Each row of a before or after table is a point. The points were changed in one or more steps. Then noise was added and the rows were shuffled. The steps act on how far a point lies along the listed directions, d1 being the first. Write out the steps. A step turns or swaps two directions, mirrors them in a line or flattens them onto one, adds a multiple of one to another, or multiplies one. Angles are multiples of 10 degrees, from the lower direction toward the higher: turns from -170 to 170, lines from 10 to 170 but not 90. Use the fewest steps. Two steps may share a direction if one is a turn and the other turns, adds or multiplies; they go together, in the order done. Otherwise the lowest direction goes first.

Directions:
(1): [-34  25 -25]
(2): [ 21 -14 -42]
Before (10 x 3):
[[ 17  -5 -31]
 [-38  33 -29]
 [ 48 -36 -33]
 [-50  18  -8]
 [ -2  -2  39]
 [-11   1  26]
 [-10   3  10]
 [ 37 -30 -43]
 [-17  12   7]
 [-13   3 -10]]
After (10 x 3):
[[-21  -3  27]
 [ 38 -29 -80]
 [ -4  -5  -4]
 [-11   9  22]
 [-11   4  19]
 [  2   4   0]
 [ 29 -12 -49]
 [-20   9  35]
 [ 40 -33 -84]
 [-23  12  47]]
Steps: multiply d1 by 0; multiply d2 by 1.6

Directions:
(1): [-41  47  -2 -29 -40   7   8  10  27]
(2): [ 11 -24 -33 -17 -10  40 -52   6  26]
(3): [-31 -44  27  20 -51   0 -10   9 -21]
(4): [ -3  18 -31  59 -10  42  22 -10  -6]
Before (10 x 9):
[[ -3  23 -15  13   7  33   2  -1  25]
 [-34 -19   6  -3 -31 -16   9  12   8]
 [ -3  31  29 -48  33 -61  18  -1  -2]
 [ -7 -17  40  17 -15 -34   7   3  -4]
 [ 19   8  51 -18  33 -47  17  -4 -14]
 [-32  45  -6   8 -18   5  41   6  -3]
 [ -7 -29  10   6 -24   5  -2  12  -6]
 [ -1  11   7 -34   2 -22  11  12   2]
 [  3  30 -16  48  29   4  32  -8 -15]
 [ 20  30 -20  22  33  20  28 -17   9]]
After (10 x 9):
[[ 51  62 -54  -1  75  32  21 -23  36]
 [-53 -55  21   9 -69  -9  -6  20  -3]
 [-30 -56  34  23 -58  -2   1  16 -26]
 [ 28  30 -59  22  45  40  -9  -7  19]
 [ 10  13 -12 -44  10  -8  -5  13  16]
 [ 32  30 -33 -83  54  -8 -42   0  47]
 [-18 -66  30  17 -58  -1 -42  14   3]
 [ 44 -10  -2 -47  34   8 -49   1  27]
 [  6  51 -13  12  33  16  27  -7  23]
 [-19  29 -37  -9 -22  39  -3  10  21]]
Steps: multiply d2 by -1; multiply d3 by 2.5

Directions:
(1): [ 19  -5  73  28 -10  -7  11  11   0  24  20 -29 -39 -29 -19  46 -31  13]
(2): [-26 -23 -32  20  31 -39 -25 -31  36  -8  16 -23  27  -5 -44  54  11  -9]
Before (12 x 18):
[[ 13  -1   0 -25 -13   8  -5  -5  -6  15 -25   9   9  -1  16 -30 -21   0]
 [  6  23  25 -16 -26  32  15  18 -31  -4  15  18 -32  16  22 -42 -13  12]
 [-37  -5 -57 -26  27   1 -23 -12   3  -1 -12   9  32  21   8 -13  10  -4]
 [ -5   9  35  25 -13 -14 -11  -1   0  11  10 -19 -18  -1 -24  45 -27   2]
 [ 42  39  54 -36 -39  57  34  42 -58  12 -14  22 -47  -8  77 -76  -3   1]
 [ 40  11  29 -18 -40  43  31  20 -41  14 -18  31 -14  14  44 -57  -6  11]
 [-15 -16 -52  -7  27  -8 -10 -26  20  -2  -7   9  40  28   8   8  20 -19]
 [ -5  23 -15 -40 -19  34   4   4 -20 -20 -20  46  23  34  56 -81   9 -15]
 [-28 -29 -67 -17  12 -11 -18 -24  13 -25   1  13  52   8  -6  -9  21 -20]
 [-12  26 -56 -50   3  24   9 -12  -7  -3 -36  50  22  32  43 -42  35  11]
 [ 10   0  -3   9  -1  -4   2   8  12   5   2 -25 -21  -5  -9  22  -3  26]
 [  8  -7  69  15  -7 -13  14  19   8  23  15 -19 -18 -33 -12  45 -19  12]]
After (12 x 18):
[[-19 -22  12  17  19 -36  -8  -7  33   6  19 -20  19 -24 -35  62   3   1]
 [ 18  36  22 -40 -23  41  36  15 -31  22 -30  42 -25  12  57 -39   3  26]
 [ 22  25  73 -16 -40  38  24  24 -32   6  -6  24 -26   7  50 -49 -27   2]
 [  9  11  57  10 -21  11  10  12 -16   6  32  -7 -43  -3  -8   6 -26  16]
 [  1   1 -36 -22   7  19   5  -6  -6   3 -19  27  23  33  41 -35  14 -14]
 [ 46  -5  81  15 -36  20  31  17 -24  33   8  -6 -36 -12   7   8 -31  18]
 [-17   9 -27 -37   3  27  -1  11 -22   7 -22  23   8  20  36 -46   0   3]
 [ 19  -4  23 -16 -14   6  -1  -2  -5  22 -19  -1  -5 -11  11 -12 -33   5]
 [-24   2  -8  19   4 -27 -25 -19  13  -1   6 -14  10   9 -32  45  -8  -7]
 [ -6  -8 -44 -36 -13  21   4   2 -18 -19 -15  35  30  14  33 -60  15 -13]
 [ 44  13 120  16 -26  16  28  33 -29  35  22 -33 -76 -48  16  24 -32  10]
 [  2  -3 -25   6   6  -9  -5   0  15  -2   1 -20  -7  -1 -14  21   5  21]]
Steps: turn d1 and d2 by 60 degrees
